Rows are points. Each copy is the shape, with its points in the same order, turned, moved and blurred by noise. Say if it was mirrored as well.

Shape (5 x 2):
[[-33 -51]
 [ 69 -62]
 [-42   3]
 [  0 -35]
 [-35  41]]
Copy 1 (5 x 2):
[[ 21 -68]
 [ 83   4]
 [-22 -46]
 [ 25 -34]
 [-58 -23]]
Copy 1 is: only turned
Copy 2 (5 x 2):
[[ 19 -46]
 [ 61  50]
 [-29 -40]
 [ 17  -8]
 [-65 -22]]
Copy 2 is: only turned
Copy 3 (5 x 2):
[[-41  42]
 [ 48  98]
 [-19  -9]
 [ -5  42]
 [  3 -38]]
Copy 3 is: mirrored
Copy 4 (5 x 2):
[[-51  -8]
 [ -8  85]
 [ -9 -43]
 [-21  10]
 [ 26 -58]]
Copy 4 is: mirrored

Shape (7 x 3):
[[  0  40  30]
 [ 16 -16 -64]
 [ 89 -60  13]
 [-12   2 -21]
 [-12 -30 -73]
 [-45  13   1]
 [ 46 -37 -57]]
Copy 1 (7 x 3):
[[  19   44   -4]
 [ -52  -52  -15]
 [-104   34   51]
 [   1  -18   -1]
 [ -35  -77    1]
 [  39  -11    9]
 [ -86  -36   -7]]
Copy 1 is: mirrored
Copy 2 (7 x 3):
[[-19  20  27]
 [ -8 -81  -7]
 [ 95 -38  24]
 [-18 -28 -13]
 [ -5 -77 -43]
 [-38   3 -32]
 [ 35 -88  -2]]
Copy 2 is: mirrored
Copy 3 (7 x 3):
[[-18  41  -3]
 [ 40 -53 -10]
 [ 67  -9  89]
 [ -1 -24 -11]
 [ 19 -77 -18]
 [-45 -12 -18]
 [ 63 -54  17]]
Copy 3 is: only turned

Shape (10 x 4):
[[ 50  62  15  69]
 [-95 -21 -68  73]
 [-13  73  32  25]
 [-14   8 -37 -32]
 [  3  -6 -83 -33]
 [-19 -38 -10  34]
 [  6 -31   2  22]
 [ 16  32 -18  25]
 [-39 -39 -14  14]
 [ 46 -18  -2 -11]]
Copy 1 (10 x 4):
[[ -16   31  -57   71]
 [  34  -21 -121  -88]
 [ -39   63  -39    5]
 [  39   20    6  -43]
 [  89    4    1  -37]
 [   2  -42  -40  -31]
 [  -1  -38  -19  -13]
 [  16   20  -33   12]
 [   6  -33  -31  -59]
 [  18  -23   22   15]]
Copy 1 is: only turned
Copy 2 (10 x 4):
[[   9  -84  -58  -67]
 [-115  -73  -11   65]
 [ -30  -54    4  -88]
 [ -45   24  -25  -29]
 [ -63   48  -57   10]
 [ -21  -20   -9   30]
 [   4  -18  -15   22]
 [ -35  -26  -36  -33]
 [ -42  -17   12   33]
 [  24    7  -33  -16]]
Copy 2 is: mirrored
Copy 3 (10 x 4):
[[  34   63  -35   85]
 [-108   -5  -90   -2]
 [  31   78  -36    0]
 [   9  -27  -24  -22]
 [   1  -70  -35   -8]
 [ -54    1   -4   23]
 [ -35    4   13   26]
 [  13   11  -40   33]
 [ -60   -8   -7  -11]
 [  16  -13   31   31]]
Copy 3 is: only turned

Shape (9 x 4):
[[-19 -43  38  -6]
 [  4  10 -14   1]
 [ 22 -47 -21  86]
 [ 24  77 -12  15]
 [ 16 -47 -10 -13]
 [-68  70  43 -16]
 [ 37  -6 -15   6]
 [-72  19 -80 -34]
 [-81  25  24  34]]
Copy 1 (9 x 4):
[[-30   5  47 -51]
 [ -4 -33   5   0]
 [-22 -73  81  58]
 [ 27  -5 -32  59]
 [  4 -47  55 -27]
 [-29  44 -68  -6]
 [ 28 -44  41  27]
 [-21 -94 -77 -38]
 [-77   4 -24   9]]
Copy 1 is: only turned
Copy 2 (9 x 4):
[[-29  -6  60  -7]
 [ -1   3 -11  -2]
 [-51 -36 -12  84]
 [ 52  39 -47  24]
 [-29 -43   6 -11]
 [ 16  99  24 -22]
 [ 11 -25 -16   9]
 [-53  48 -73 -60]
 [-38  90  14  21]]
Copy 2 is: only turned
Copy 3 (9 x 4):
[[ 35 -32  56  -7]
 [ 20   5  -4 -11]
 [-72 -43   3 -13]
 [ 10  73 -25  17]
 [ 28 -47   0  14]
 [ 69  85  58 -35]
 [  9 -12 -20  16]
 [ 79  16 -48 -87]
 [ 29  42  66 -67]]
Copy 3 is: only turned

Shape (10 x 6):
[[-43  28  31 -66 -43  15]
 [-11  30 -79  16 -28  50]
 [ 49 -55  13  52  -4 -19]
 [-31   8  31  72  20 -59]
 [-98  14  -6   6  64  22]
 [ 48   5  38 -51 -14  16]
 [ 58  65 -54  85  10 -19]
 [ -9  38  38  11  91 -25]
 [ 19   5  -7 -69 -35 -29]
 [ -6 -14  -1 -44 -50 -20]]
Copy 1 (10 x 6):
[[-17  55 -51 -27 -51  24]
 [ 73 -16 -30  48 -36  12]
 [ -1 -86  48 -55 -35  19]
 [-71 -75  23  25 -22  42]
 [-23 -15 -56  34  19 112]
 [  0  38  23 -68 -24  -3]
 [ 16 -54  63  68   4 -26]
 [-50   3  32  23  51  54]
 [-11  13 -46 -43 -11 -28]
 [-12   1 -44 -51 -32 -13]]
Copy 1 is: only turned
Copy 2 (10 x 6):
[[  4  17  11 -85  38  44]
 [ 84 -36 -37   6   3  60]
 [-13 -44  34  60   0 -36]
 [-46  32 -29  33 -42 -23]
 [ -8  47 -97   6  55  24]
 [-32 -57  40 -41  37  36]
 [  7 -71 -41  57 -85  43]
 [-92 -14 -70  13   8  22]
 [  5 -55  15 -78  17   0]
 [ 20 -22  21 -56  19 -10]]
Copy 2 is: mirrored

Shape (14 x 8):
[[ 40 -42 -23 -38 -16 -42  -6  -4]
 [ 24  44  22  30  -6 -54  61  59]
 [-34  31   3  -6  19  36  -5 -11]
 [ -1 -33 -46 -38 -10 -52   5 -22]
 [-16 -12 -39 -22 -16  -2  -3 -17]
 [-56 -30 -11 -25 -36  16  18  13]
 [-23   9 -23  18  26  15  14  37]
 [  5  11   3 -29  -4  39  21  -6]
 [ 22  32  59  64  63  -1  27  45]
 [ 26  30  -9  37  52  52  54  19]
 [-18  28   7 -11  40  13  31  29]
 [ -8  -1  31  49  27  24  39  16]
 [  2 -12 -32  -3 -45 -52   1 -34]
 [ -8 -13 -38 -19 -46   3 -32  14]]
Copy 1 (14 x 8):
[[ 33 -27 -43 -22 -13 -52 -18  32]
 [-34 -31  39  66   2 -43  39  54]
 [-29  25  -1  -3  19  24   4 -35]
 [ 14 -22 -13 -47   5 -57 -42  14]
 [ -7   3 -15 -36   9  -8 -37  14]
 [-65 -10 -28 -31 -13  -1 -39   4]
 [-42  26 -11  29  33 -12 -19  10]
 [-20  -3 -28 -17  15  20  21   4]
 [-20  -4   2 121  22  -3  35  -8]
 [-22   6 -15  57  81  28  25  20]
 [-45  12  -7  25  34 -17  23  -9]
 [-40 -24 -11  68  29  21  -7  -4]
 [ 22 -32  22 -36 -19 -25 -45  26]
 [-10  24 -24 -34 -29  -7 -38  39]]
Copy 1 is: mirrored
Copy 2 (14 x 8):
[[ 38  15 -35 -12  -7   2  14 -43]
 [-53 -32 -15  16  -5 -58  64  22]
 [-24  13  29 -10  20  18 -46  39]
 [ 10  58 -24 -26  -2  -5  -3 -46]
 [ -5  44 -14 -21 -13  19 -28  -5]
 [-36   5 -15 -59 -36   8 -47  -3]
 [-56 -11  -8  18  10   2 -31   8]
 [ -9  -5  -5 -32  17  32 -14  33]
 [-56 -75  48  51  34 -18  25  19]
 [-73 -36  -4  29  52  47  13  38]
 [-47 -21   2  -8  44 -13 -21  27]
 [-63 -45  36   9  12  22   4   8]
 [  7  60  -3 -12 -40   0  17 -19]
 [ 12  23 -31  -9 -45  12 -39   5]]
Copy 2 is: only turned
Copy 3 (14 x 8):
[[ 15 -36  23  30 -60  -3 -24  16]
 [-39   0 -10   3 -30  -2  93  56]
 [  4  35  -4 -27  33  12  -2 -17]
 [  3 -57  -4   7 -46  24 -32   1]
 [ 13 -12   0   1 -12  42 -30  -2]
 [-44  11   9  12  10  53 -42  11]
 [ -7  -3   7   6  48  19  29   9]
 [  5  34  36 -25  -2  20  -8   7]
 [-27  30  21   8  27 -47 106 -11]
 [ 14  19  58 -27  43  19  81  -2]
 [-20   9  15 -31  32  -6  27  14]
 [-34  29  33  10  24  12  61 -25]
 [  7 -25 -24  19 -66  45  -9  -6]
 [ 25   9 -10  35  -9  36 -37  26]]
Copy 3 is: only turned

Shape (14 x 9):
[[ 48   7 -15 -60 -31  32  -7   9  12]
 [-63 -26  23   0   3 -22 -26 -31  95]
 [ 20 -14  -7  17 -17 -25 -58 -18  -6]
 [ 34  11 -38 -24  19  42 -31  -6 -30]
 [ 19  11  25 -40 -79  -9  43 -45 -40]
 [ 43  19 -47 -44  63 -11  -1  -1 -22]
 [ 30  -5  -9  -7 -28   3 -10 -66   0]
 [ 50  40   4 -29 -38 -35  16  25  57]
 [ -8  50  74 -28 -26 -14 -34 -52  42]
 [ 43 -19   8 -68  52  21 -24   9  24]
 [ 80  -7 -14  41  33 -13  38  29  22]
 [ 27  13  74 -95  14 -42  18  13  -2]
 [-36  18  84 -49 -10  10 -36 -13 -25]
 [ 21  23 -76   9 -30  85 -49 -39  13]]
Copy 1 (14 x 9):
[[ 15  23  31 -36 -15  10 -15  65  29]
 [-88 -16  55   9  34 -41  64  12  19]
 [-18 -12  45  18 -40 -18 -12   1 -32]
 [ 23 -21  -7 -43  -6  -9 -47  17  -7]
 [-12   2  56 -13 -66  75  -3 -14  65]
 [ 68 -25 -17 -29  -6 -26   4  20  13]
 [-34 -19  37 -20 -50 -10 -33  -1  28]
 [ 25  74  54   9 -25 -12  38  35  34]
 [-23  11 118  10  29  -6  -3 -35  50]
 [ 31 -31  19  -1  27 -17  -8  67  33]
 [ 20  49 -57  39 -27 -35   1  29  30]
 [ 51 -24  64  36  23  41  41  34  67]
 [-10 -38  84  17  48  61 -13 -21  22]
 [-37  15  10 -93 -18 -29 -70  10 -19]]
Copy 1 is: only turned
Copy 2 (14 x 9):
[[ 12 -46   0 -67 -47   0   2  37  -1]
 [-80 -27  91   3  24 -25  65  17  20]
 [  4 -50  29   5  29 -12 -25  -4  28]
 [ -2 -45 -33 -47 -25  33 -10 -25  15]
 [ 23  10  -9 -38 -45 -97 -14  30 -17]
 [-15 -33 -40 -62  17  55   1  19 -30]
 [ 15 -23  16 -23   2 -42  14 -31   8]
 [ 34 -10  50 -27 -19   3  25  91   0]
 [-15  37  89 -56  15 -53  -3  16  22]
 [-27 -59  36 -64  -7  47  -3   7 -41]
 [ 30  -6   2  40 -18  63  29  27 -30]
 [-39   3  40 -65  -7 -15 -34  78 -75]
 [-75  16  54 -49 -13 -49 -67   2 -11]
 [ 18 -55  -3 -62 -36  14  36 -52  90]]
Copy 2 is: only turned
Copy 3 (14 x 9):
[[ 42 -22  13   7 -15  59  30  20  -1]
 [-41 -19  92 -42  15 -26 -29 -34  20]
 [ -9  27  19 -36 -44 -14  46 -12  -9]
 [ 37 -12 -35  -8  -4  12  59  23   9]
 [-38  13 -25   8 -41 101  -6  -5 -20]
 [ 72  31 -34 -36  17   2   9  32  16]
 [ -7   0  -6 -41 -37  39  31 -27  12]
 [ 42  40  67  20  -3  64   4 -19  -6]
 [-20 -11  35 -24  19  43  -2 -76 -59]
 [ 85 -40   7 -27  -1  -4 -10  19 -10]
 [ 75  53  11  20 -45  -8  -2 -21  58]
 [ 54   7   9   0   4  46 -69  11 -74]
 [-29 -33  -6   9   9   1  -9 -14 -82]
 [ -4 -36  -6 -14   8  28 121  -7  55]]
Copy 3 is: mirrored

Shape (14 x 11):
[[-23 -13  21  22   5 -44  -4  30 -41  27  24]
 [  8 -17 -24 -31 -19  -7 -37  25  -8   1   1]
 [-30 -27  20  57  11  59 -27 -47  25 -12  38]
 [-10   4  20   8  -9   8  44 -52  41 -25 -50]
 [  4  31 -40  57   5 -40   1 -27 -13  55  45]
 [ 22  39 -10 -17 -15   3 -38  16 -49  20 -45]
 [-58  -8 -53  28  21  38  43 -47  49  65 -29]
 [-30   3  11 -16  70  22 -25 -51  11  19  35]
 [-34  18  22  -8  -9 -18 -44  -6  48  30 -47]
 [ -6  45  18 -26 -37  20  38  20 -19 -16 -19]
 [-45  37  45 -22  32  12  27  19  27   8  26]
 [ -2 -38 -32  67  24 -25  16  18  51 -24 -22]
 [-27  32   9  -6 -31  38 -21  21 -17  10 -50]
 [-63  50  15 -13   1  10 -38 -13 -53 -12  41]]
Copy 1 (14 x 11):
[[-20  43 -23  46  13 -48  34 -14  15  12   0]
 [ -1  33 -14 -23 -13  17  32  16   6   6 -19]
 [  9 -25  15   7  26 -49  -7  30  10 -95 -18]
 [ -4 -61  17 -12  36  16 -30 -45 -20 -17 -17]
 [ 29   0 -36  -6  38 -69  29 -11  36   2  59]
 [-66  12 -30 -59 -27 -15  27 -24   0  20   7]
 [ 13 -63 -40 -23  89 -53 -41  40 -38   6   2]
 [-27   4 -14   9  27 -11 -46  51  18 -56  42]
 [ -4  32 -33 -39  14 -19 -50 -32 -27 -11 -17]
 [-23 -27  34 -11 -38  -9   8 -21 -34  35  -4]
 [ -8  -2  17  41 -24 -36 -60  16  -6  10  15]
 [ 38 -31 -25  14  54  -6  -3 -23  53   2 -64]
 [-49  -1   3 -52 -23 -42  -4 -11 -27  12 -32]
 [-49  44  61 -14 -15 -58   0  21  11 -14  32]]
Copy 1 is: only turned
Copy 2 (14 x 11):
[[ 63  -4  52  35  -1 -21   3 -19  -3  19  27]
 [  3 -25 -15  15  20   2  17 -39  20  12  29]
 [-18  -9  40   9 -17  60 -34  30  44  67 -36]
 [-38  44 -29  53 -16  -2 -10  47 -10  19 -31]
 [ 59   2  21 -28   1  14 -76 -28 -44  24  18]
 [-36  22  20   1   3 -22  -6 -57  -4 -23  45]
 [-22  42 -28  10 -13  19 -28 -15 -50 121 -21]
 [ -8  -7  29 -42  -2 -32 -33  30  41  85  -2]
 [-38   8   0  19  10   3  11  31  -7  46  68]
 [ -1  85   1  24  10  -4  21 -24  17 -22 -11]
 [ 32  52  39   0  34 -16  27  46  23  54  -3]
 [ 15 -42  -8  37 -18  34   8  16 -60  37 -33]
 [-42  50  22  18 -14  15  21 -31   5  -3  26]
 [ 24  50  45 -39 -38  -1   8 -22  58  18  38]]
Copy 2 is: mirrored
Copy 3 (14 x 11):
[[   1    3  -37  -40  -54   38  -10  -30  -13  -27    6]
 [   3   33    2   -5    0   16   24    5    6   -5  -13]
 [ -49  -39   -1   71    5   37  -48  -13   23  -49   37]
 [ -43  -32  -31   59    4  -57  -15  -55  -16   10  -10]
 [ -36    2  -92  -39   12    2  -21    6   11  -42   50]
 [  -8  -15  -41  -15    6   14   52   21   18   16  -52]
 [-100   -3  -62   43   18    1  -22  -17  -22   51   69]
 [ -54  -54   13  -19   46   38  -31  -31    3  -10   34]
 [ -39    8  -25   14   30   22  -26  -10  -55    7  -52]
 [  16  -35  -21   20  -21  -29   60  -20  -35   -6   -6]
 [  -8  -55    6   -2    0    3  -13  -29  -79   -3   32]
 [  -6   18  -46   33  -29  -29  -91   -9   15   30   20]
 [ -10  -18  -34   40   -4   27   44    7  -26   19  -35]
 [  23  -47  -22   -7   33   65   36  -41   -8  -38   11]]
Copy 3 is: mirrored
